Each row is a point. The points of each table are mixes of a few directions, plus a little noise. How many directions does each table use, and how many do they share? Where both have some left over, give the other angles between the two spaces (their principal angles), to ten degrees, smallest first.
(in the rows, 128 means zero)

First (6 x 3):
[[ 99 178 104]
 [175  45 167]
 [ 98 180 104]
 [150  89 146]
 [115 150 118]
 [129 125 129]]
Second (4 x 3):
[[163  76  91]
 [ 60 135 102]
 [133 154 157]
 [155 148 162]]
Directions: first 1, second 2, shared 0; angles 40

First (6 x 6):
[[157  93 143  86 133 147]
 [121 133 124 152 128 116]
 [ 97 163 112 185 124 101]
 [140  95 131 212 141  81]
 [166  86 148  53 133 164]
 [ 87 197 110  79 109 160]]
Second (7 x 6):
[[122 106 140 135 131 132]
 [142 179  98  47  87 113]
 [131 138 122 102 115 124]
 [136 156 112 109 119 122]
 [ 99  26 186 160 142 146]
 [116  86 152 208 169 142]
 [149 204  84 135 134 117]]
Directions: first 2, second 2, shared 0; angles 40, 50

First (7 x 8):
[[174 130 159  80 188 127 126 149]
 [ 53  88 142 162 128  35  99 134]
 [115 112 120 127 162 135 165 151]
 [180 118 119 138 160 152  97  76]
 [103 117 150 146  94 117 176 166]
 [135 131 110 173  68 158 128  89]
 [137 200  94  68  95 172 106 132]]
Second (7 x 8):
[[ 92 132 140 118 138 136  98 109]
 [148 101 207 131 103  93 145  91]
 [218 129 100 166 130 106 184 167]
 [ 81  90 108  89 113 143 102 144]
 [165 174 142 162 135 121 157 113]
 [112 130  81  96  75 154 166 163]
 [ 80 141 119 135 202 142  43 109]]
Directions: first 5, second 4, shared 1; angles 30, 60, 70

First (8 x 9):
[[ 96 156  91  93 122  93 110 106 140]
 [117  82  98 121  93  94  99  75 178]
 [130  83 176 125 140 120 163 172  84]
 [147 150 133 152 165 136 120 113  83]
 [125 106 113 129 106 119 112 101 162]
 [142 105 156 142 114 160 150 163 144]
 [130 148 138 130 132 146 139 153 125]
 [136 190 123 135 152 154 127 141 108]]
Second (10 x 9):
[[152 102 130 129 108 117 155 112 146]
 [101 130 124 114 140 110 109 130 109]
 [126  98 139 122 139  99 133 121  96]
 [158 134 125 137 147 110 145  97  93]
 [118 137 134 132 134 145 118 148 127]
 [ 96 249  99  74 126 144 148 174 149]
 [164 120 145 147 136 137 157 127 109]
 [120  89 140 175 110 187  75 142 179]
 [ 87 110 130 106 130 106 107 141 119]
 [156 110 116 144 111 126 131  89 154]]
Directions: first 4, second 5, shared 4

First (9 x 11):
[[168  60 110 148 166 155 142 131 103 160 131]
 [143  90 124 129 157 149 136 131 111 135 124]
 [ 86 150 108  79 153 115 149  72 167 133 143]
 [144 158  72 159  97  85 143 107 171 182 165]
 [127 154 156 166  42  99  91 117  99 120 120]
 [177  29 159 123 229 218 135 223  69  95  88]
 [ 94 161 158 108 100 118 110 110 126  97 116]
 [112 155 150 125  97 118 110 130 124 105 119]
 [105 192 110 112 112  99 133 129 181 124 145]]
Second (9 x 11):
[[192  33 128 178 161 179 125 179  80 141 115]
 [128 179 148  91 121  79 153 179  95 139 136]
 [146 121  98 178  96 126 116 120 159 144 144]
 [114 126 105 153  95 121 122  97 169 129 150]
 [ 38  83 170  35 176 160 143  59 126  62 122]
 [122 179 130 112 103  83 143 151 127 139 142]
 [117 135 111 145  94 111 128 113 159 132 152]
 [142 203 106 149 106 111 104 113 160 150 114]
 [154  92 156 109 200 185 116 142  76 117  75]]
Directions: first 4, second 4, shared 2; angles 60, 90

First (8 x 12):
[[ 76 147  88 181 130  34 164 101  93 158 108 105]
 [129 110 156 157 121  85  93 162  88 146  96 136]
 [131  98 148  88 201 149 135 128 188 130 149  87]
 [156 139 139 136  61 162  95 149  91 110 118 179]
 [162  80 201 125 140 127  57 198 106 136 102 140]
 [132 135 116 111 129 157 141 113 149 116 144 129]
 [141 162  85  76 118 218 170  79 190  92 179 134]
 [ 95 149  90 151 127  90 165  94 121 138 130 114]]
Second (10 x 12):
[[ 88 147  78  63 214 186 229  66 249 129 181  74]
 [112 127 100 128 167  99 154  87 151 128 149  87]
 [138 118 157 144 107 117  95 165  94 137 103 148]
 [137 143 124 109 106 179 137 129 143 116 137 150]
 [146 120 126 176  93  55  79 120  59 118 117 128]
 [155 159  84 130  69 156 123  78 113  83 160 149]
 [111 108 153 132 165  99 128 153 132 156 108 110]
 [128 125 112 146 133  86 120 103 111 122 135 108]
 [136 127 141 133 108 134 112 146 113 128 116 147]
 [130 108 206 120 117 168 101 231 116 165  73 179]]
Directions: first 3, second 3, shared 2; angles 50

First (9 x 18):
[[159 132  70 123 104 164 133 119 147 107 105 130 113 109 137  85 116 119]
 [ 58 131 237 115 201  78  87 151  58 188 157  97 145 181 105 183 126 138]
 [187 134  20 124  76 190 144 111 171  83  89 138 102  89 147  56 112 113]
 [116 122 159 138 131 104 136 130 130 133 145 136 140 133 125 158 142 135]
 [131 120 139 145 114 111 150 124 148 119 141 146 139 120 130 151 147 134]
 [119 140 120 103 154 149  94 135  94 145 110 100 113 143 123  97 102 120]
 [114 120 166 142 131  98 140 130 132 133 150 139 144 133 124 166 147 137]
 [ 83 110 235 156 149  50 148 137 123 151 182 146 166 150 115 225 170 150]
 [185 143   8 107  91 208 121 114 150  92  74 120  91  97 145  30  93 106]]
Second (10 x 18):
[[ 57 132 190 154 152 179  86 119 172  90 114 110 135 109  86 177 120 165]
 [176 130 106 120 109 129 157 134 136  93 127 136 140 111 125 110 134  94]
 [188 131 135  95 125 113 131 152  75 120 152 115 133 146 131  84 130  60]
 [108 123  70 140 128 116 114 110 121 137 155 139 115 176 224 100  81 149]
 [130 130 165 143  91 157 115 120 156 134 139 132 101 115 102 159 162 147]
 [131 143   9 102 160  83 177 124 107 182  67 147 128 138 172 121  86 155]
 [157 120 177 146  93 165 129 130 167  51 150 128 142  91  91 127 160  94]
 [ 73 149 143  86 218 108  82 149  44 193 102  84 128 181 125 126  75 135]
 [168  83 149 138 100  50 165 132 106 145 177 145 157 113 132  79 186  72]
 [ 93 143 137 157 100 179 122 106 196 137  96 141  97  97  90 199 149 199]]
Directions: first 2, second 6, shared 1; angles 40

First (9 x 20):
[[111 107 132 107 122 188 171 145 129 106  89  91 131  87  81 120 141  78
  185 137]
 [164 128 115 184 106  61 104  92 134 171 182 214 142 172 187 123 121 238
   34 121]
 [131 129 112 175 110 105 153  94 165 164 182 173 165 190 121 170 122 214
   58 104]
 [104 153 148  59 171 152  93 170  98  83  79  43  88  89 116 121 125   7
  213 138]
 [133 120 134 112 128 138 120 142 108 113 101 119 111  90 137  96 134  98
  156 144]
 [124 128 131 117 133 137 127 136 123 120 117 114 123 118 123 125 129 108
  145 131]
 [138 113 126 136 115 132 134 126 123 130 120 145 128 110 136 107 134 139
  126 137]
 [158 110 125 149 106 107 115 120 111 139 127 177 121 105 169  83 134 168
  103 145]
 [ 89 165 128 112 161 133 135 128 161 127 154  76 143 190  81 208 113 101
  132  95]]
Second (9 x 20):
[[158 167 123 170 111 121  98 152 118  60  95 145 145  38 112 144 173 176
  122 174]
 [144 219 148 107 107 119 126 108 102 145  74 142 175 232 171  93 174 149
  178  36]
 [ 79  39 129 192 122 128 147 134 138 164 229 106  57  90  95 114 108 110
  141 155]
 [130 206 142 139 123 106 132 108  75  99  66 150 165 132 131 105 145 134
  114 131]
 [106  99 132 148 128 127 171 141 101 131 194 129  83 120 122 100 131 156
  170 115]
 [113  87 131 134 114 138  93 121 171 151 156 108 122 117 131 151 112  92
  106 141]
 [165  71 100 119 138 152  96 157 202 145 139 109 117 113 111 167 123 129
  129 139]
 [122 163 137  33 137 142 138 101 112 125 101 140 164 181 183 140 100 112
   98  97]
 [136  96 111 115 172 126 150 132 131 141 102 122 121 130 101 133  80  99
   95 160]]
Directions: first 3, second 6, shared 0; angles 60, 70, 80

First (9 x 24):
[[181 123 130 128 161 126 101 101  48 172 110 181 126 121 162 154 120 159
  171 100 105 117 136 142]
 [ 94 134 113 136 155  98 146 154 142 105 129 122  84 132 131  84 113 124
   85 100 152 144 146 118]
 [ 93 137 159 112  58 115 129 151 249  86 160  57 174 158 106 104 137  94
   75 198 148 141 100 118]
 [209 104 179 114 151 137 139 114 107 185 127 153 128 111 157 171 111 160
  156 117 122 141 132 167]
 [187 136 122 111 114 193 132  77  71 202 103 154 132 131 139 166 121 158
  213 145 107 108 101 121]
 [100 152 149 108  73  96 106 140 217 104 147  79 160 178 132  81 119 112
   80 187 147 138  98 106]
 [ 49 137  66 161 152  96 108 151  98  63 122 138 108 120 109  93 146 102
   97  91 125 114 155 108]
 [156 109 128 136 128 152  99 103  70 139 120 159 168 101 123 189 158 131
  179 124  89 102 130 147]
 [ 83 121 105 144 155 138 190 160 148  97 132 110  74 101  99 110 128 113
   96  91 155 144 156 126]]
Second (8 x 24):
[[103 137 116 110 141 139 173 159 148 123 140 146 113 109 119 127 154 109
   98 108 139 153 119 134]
 [ 70 134  95 110 124 128 124 154 140 129 110 161 170 147 152 153 129  92
   70 131  95 147  85 125]
 [154 201 181  55  71 121  72 144 152 128 192 187 204 111 111  59 209 102
  114 165 114 102  85  99]
 [ 84 120  70 137 126 125 142 130 154 119 109 102 123 162 125 169 143 123
  131 148 138 160 103 140]
 [127  88  85 198 156 140 152  86  90 118  85  59  50 138 113 150  79 167
  196 114 159 116 181 130]
 [145 117 109 164 147 144 167 104 110 113 126  78  51 111  87 114 125 159
  193 112 174 117 176 124]
 [153  88 175 123 144  98 116 139 153 154 115 136 167 148 183 182  85 133
   83 130 103 159 117 171]
 [189 140 198 126 117 131  84 110  81 141 140 155 150 101 136  73  99 138
  138 113 103  67 158 102]]
Directions: first 5, second 5, shared 2; angles 50, 70, 90

First (8 x 32):
[[123 130 153 118 106 127 115 136 127 151 114 124 113 137 154 141 146 143
  114 120 139 120 127 145 100 141 122 153 117 130 139 132]
 [130 123 150 126 114 118 111 151 117 144 130 113 113 143 156 140 164 148
   97 111 139 118 125 143  97 141 130 153 120 128 136 124]
 [121 152 171  91 101 150 110  89 147 181  67 132 100 113 176 135 123 135
  141 147 148 121 123 143  99 125  84 155 115 116 151 155]
 [133 152 143 104 139 152 117  77 143 158  91 129 107 103 157 117 121 122
  142 149 138 133 120 121 120 103  88 126 127 103 140 148]
 [120  99  97 161 124 101 147 181 111  84 175 131 158 152  83 136 123 127
  120 108 112 127 138 127 151 152 174 118 132 156 110 103]
 [125  98  82 168 137 101 156 182 110  70 188 131 166 149  68 128 119 120
  123 106 104 129 139 118 164 145 181 105 139 155 102  99]
 [121 140 119 115 125 145 142  94 147 132 101 147 136 106 114 121  84 109
  168 155 121 133 131 120 153 118 109 114 131 128 125 142]
 [148 127 105 143 178 126 128 115 123 108 159 117 130 118 117 105 144 120
  118 129 122 140 119 105 141  98 132  98 144 106 118 121]]
Second (9 x 32):
[[119 141 154 126 121 129 139 104 138 160  80 138 113 108 140 155 130 128
  152 124 141 115 141 140 128 135 116 126 127 135 141 127]
 [105 119 137 138 114 124 115 141 120 136 136 117 104 122 148 174 160 142
   73 115 141 123 152 157 100 156 119 149 121 117 136 152]
 [114 101 107 142 121 123  97 173 106  97 199 104 119 146 138 148 164 147
   29 120 129 139 141 147  94 151 133 154 120 103 118 156]
 [129 120 117 130 128 128 119 143 122 115 153 121 130 136 125 122 132 131
  107 127 124 133 126 128 122 129 132 134 128 123 121 133]
 [149 143 127 133 159 129 126 110 119 122 136 116 129 136 131 100 123 139
  120 154 128 149 106 122 135 109 119 114 131 107 131 112]
 [145 142 135 108 126 135 162  98 157 144  69 162 158 118 100  88  79  95
  249 130 115 111 111  91 172  99 139 100 137 169 127 100]
 [159 134 110 127 160 131 127 125 121 101 155 123 148 146 112  70 108 128
  138 153 114 151  92 100 147  97 132 109 135 118 118 106]
 [114  96 104 122  95 128 123 172 132 105 160 136 147 139 109 132 125 110
  126  97 114 110 143 121 124 141 154 144 125 153 108 148]
 [120 154 165 128 127 127 143  87 139 173  62 136 106 102 148 161 131 132
  158 132 146 119 140 146 129 134 107 120 128 130 151 120]]
Directions: first 3, second 3, shared 0; angles 40, 40, 40

First (11 x 32):
[[ 98 146 120 121 146 148 109 130 188 132 133 113 126  95 117 109  87 109
  115 121 122  94 109 110 116 151 134 105 140 133 166 154]
 [ 71  29 225 106 193 129  70 200  97  92  84 153 122 168 123 140 241 168
  133 149  78 105 175 162 108 150 148 124 174 102  81 122]
 [193 163 109 129  71 114 179 120  81 122 116 134 131 143 155 141 122 144
  152 146 151 165 139 139 148  74  93 158  82 136 106 105]
 [148 202  74 145 109 141 132  65 137 156 145  99 149  74  75 113  45  99
  155  99 159 159 132 105 123  90 128 135 142 138 203 163]
 [187 158  69 159  77 101 181  69  84 157 169 130 133 144 140 143 107 116
  124 110 166 179 108 121 154 109 123 150  94 137 113 101]
 [125 145 136 112 125 141 127 150 156 114 108 123 125 113 137 119 110 131
  133 143 122 106 129 127 124 121 112 122 119 133 140 138]
 [231 172 105 128  37 103 211 125  51 113 106 143 129 162 182 152 131 158
  162 162 160 182 144 149 162  47  71 175  50 140  80  84]
 [ 88  72 136 135 159 117 115 140 157 136 161 140 111 155 154 131 163 117
   74 118 111  95  87 123 129 203 157 103 134 123  92 110]
 [ 57  56 176 123 197 133  70 158 149 124 130 136 121 140 111 125 182 129
  103 119  93  93 130 132 108 187 166 103 179 111 117 136]
 [152 215 123  95  96 165 140 150 173 102  75 104 136  70 123 104  47 133
  173 158 134 108 149 120 119  63  78 132 104 144 190 165]
 [ 59  51 136 156 198 116  75 102 133 160 182 133 125 145  92 131 175 104
   83  82 112 122 106 119 116 212 196 102 192 110 120 129]]
Second (9 x 32):
[[103  94 177 128 160 134  60 188 150  89 102 112 127  84 102 124 182 167
  133 137  83 125 144 110 111 166 136 150 169 109 128 122]
 [158 152  99 172  85 113 160 111 119 133 153 124 131 149 139 107 109  76
  145 143 144 166 112 133 140  91 145 123  85 148 133 132]
 [157 155 108 153  95 114 159 128 124 127 149 126 129 135 129 103 103  91
  143 140 140 162 112 143 142  93 153 132  84 154 147 128]
 [ 93  71 129 144 150 143  96  62 118 166 107 137 122 163 165 177 174 131
  108 109 139  95 141  88  96 168  74  95 179  76  56 152]
 [189 224  83 105  76 103 227 152 122 119 179 134 135 126 110  78  26  92
  145 137 156 164  97 195 182  49 180 144  31 202 209 108]
 [101 136 140   7 189 150 139 134 129 139 106 147 123 108 104 163  92 212
   87  89 134  49 145 157 139 160  99 131 162 119 144 108]
 [166 154  80 191  68 109 179  78 109 152 163 129 132 171 159 110 101  50
  147 139 163 176 103 129 139  75 138 110  72 147 120 145]
 [ 79  66 185 116 185 146  40 157 146 107  85 120 123  95 114 156 202 184
  117 125  86  95 158  93  94 195 108 134 204  80  93 128]
 [109  97 150 138 146 134  89 142 135 116 112 120 129 116 125 138 165 144
  126 131 107 123 138 109 111 155 123 130 158 107 108 130]]
Directions: first 4, second 3, shared 0; angles 30, 60, 80

First (8 x 32):
[[150  93 108  75  99 220  94 104 127  83 105 169 153 129 106 139 115 124
   94 167 154 123 174 125 142 112 132 154 126 133 115 153]
 [125  70 150 156 110 153 130 174 132 142 166  78 105 125 126  47 125 137
  105 156 121 126 136 102  66 133 123 100 167 119 111 189]
 [124 197 113 120 156  71 138  90 125 129  99 164 141 130 136 205 135 118
  163  86 128 132 105 155 185 128 132 147  91 135 150  58]
 [131 110 127 185 125  73 143 128 136 122 144 145  87 135 137 140 113  68
  138 116 187 114 146 144 131 101 123 132 117 140 137  87]
 [122 150 129 157 141  72 144 122 130 137 130 134 113 130 138 151 128 106
  149 103 142 126 117 142 142 123 126 128 114 133 140  88]
 [107 127 157 148 139 113 145 176 127 173 160  53 120 121 139  57 145 178
  132 126  65 138  88 103  74 161 126  88 164 111 120 178]
 [141 143 105  77 123 170 108  91 124  99  93 174 159 129 115 175 125 129
  122 135 137 130 144 137 168 121 134 155 107 133 130 114]
 [123 133 133 106 130 152 124 137 125 138 128 107 145 123 126 109 137 163
  124 134  92 135 114 115 115 144 130 119 140 119 121 157]]
Second (11 x 32):
[[156 132 103 171 125  48 141  83 128  80 115 215  78 133 127 217  97  17
  159  88 249 103 174 189 205  65 138 166  63 168 164  19]
 [130 117 140 125 131 108 122 170 108 118 149  90  91 108 122  74 135 125
  140 109 102 125 121 134 105 119 139 103 121 144 121 177]
 [119 120 118 115 130 130  95 142 119 103 123 133 116 125 127 114 133 100
  118 133 115 129 137 125 107 116 114 129 120 139  98 161]
 [129 141 154 136 136 114 162 150 126 168 150  75 129 118 130  93 137 184
  147 112  92 134  93 122 119 154 146 100 146 116 150 140]
 [128 154 134  89 138 141 127 137 114 135 122 103 145 114 121 114 142 175
  139 115  77 137 103 127 133 145 142 116 126 125 132 156]
 [120 132 111  83 121 201  99 101 138 122  97 153 183 141 125 152 133 154
   95 167 107 139 135 104 127 146 112 150 144 110 105 141]
 [149 102 113 118 117 114 101 136 107  69 128 157  80 113 112 125 115  60
  134 112 169 113 167 159 143  79 138 136  87 166 122 141]
 [136 132 124 101 120 175 130 105 135 132 113 140 164 132 121 146 126 161
  117 145 126 132 131 121 145 141 134 139 137 116 136 122]
 [127 107 156 184 124 101 170 153 140 169 166  84 106 130 138  88 124 145
  135 127 138 125 114 120 102 141 133 103 157 115 147 123]
 [113 105 129 157 114 177 137 106 164 163 127 135 171 158 142 138 121 149
   89 183 145 134 134  90 101 155 101 141 178  91 117 109]
 [102 167 125 131 152  98 123 125 130 147 117 123 144 135 143 145 144 137
  135 118  90 139  98 119 120 147 110 127 129 119 115 118]]
Directions: first 3, second 5, shared 3
